Each point is reached from the start by the listed moves, each made once or not at all, plus a little noise. Is the number of moves made odd or even? Then give how often each move was made.

Moves:
(1): 40 7 6 -40 3
(2): -11 27 29 -10 2
(3): -5 -23 38 -19 -17
Start: 14 6 24 15 -23
Points:
1 33 52 8 -20 -> odd (0, 1, 0)
36 17 95 -54 -33 -> odd (1, 1, 1)
15 7 20 12 -25 -> even (0, 0, 0)
2 8 90 -16 -37 -> even (0, 1, 1)

Moves:
(1): 21 -4 7 10 -16 -7 -2 7 6 9 7 -1 -5 9
(2): 11 41 -15 -8 3 -9 -3 13 4 19 -2 7 -14 -2
(3): -16 4 18 17 4 -11 -5 5 19 0 -1 8 -14 -5
(4): -8 -5 -18 19 18 3 0 1 11 5 0 18 5 -4
(5): 3 -1 9 -1 16 0 1 4 -6 -12 -3 -7 3 28
(6): 13 3 4 -1 -1 39 -1 -2 15 7 -5 4 -2 -3
(7): -3 13 8 -1 -3 -11 44 8 7 10 11 13 4 11
(8): -2 -4 -14 -9 2 -1 -5 40 16 -5 -1 -16 0 -15
(9): -7 0 -20 -11 -10 -12 -10 -15 18 -13 20 19 6 21
(10): -10 -8 2 -16 3 -5 8 -7 9 24 -12 -6 -5 3
(11): -16 -9 7 1 7 -4 -11 5 -14 17 22 -8 17 -5
Start: 1 8 22 -17 24 -17 11 14 -9 13 7 -11 10 -8
Points:
-29 23 12 -21 13 -50 31 53 53 3 38 13 7 3 -> even (0, 0, 1, 0, 0, 0, 1, 1, 1, 0, 0)
-33 7 45 -24 34 -13 42 59 44 64 21 -16 13 -21 -> even (0, 0, 1, 0, 0, 1, 1, 1, 0, 1, 1)
-8 42 9 -21 50 -3 48 33 23 95 21 9 16 -7 -> even (0, 1, 0, 1, 0, 1, 1, 0, 0, 1, 1)
-10 31 -16 -62 29 -7 -13 47 39 63 29 -14 10 -7 -> even (0, 1, 0, 0, 0, 1, 0, 1, 1, 1, 1)
7 -7 28 -22 14 -32 16 16 8 46 2 -22 0 6 -> even (1, 0, 0, 0, 0, 0, 0, 0, 0, 1, 0)
13 29 -16 -19 34 -33 12 68 39 69 0 -13 -7 -17 -> odd (1, 1, 0, 1, 0, 0, 0, 1, 0, 1, 0)
0 37 -2 -8 47 11 -2 31 6 65 22 5 18 -24 -> even (0, 1, 0, 1, 0, 1, 0, 0, 0, 0, 1)
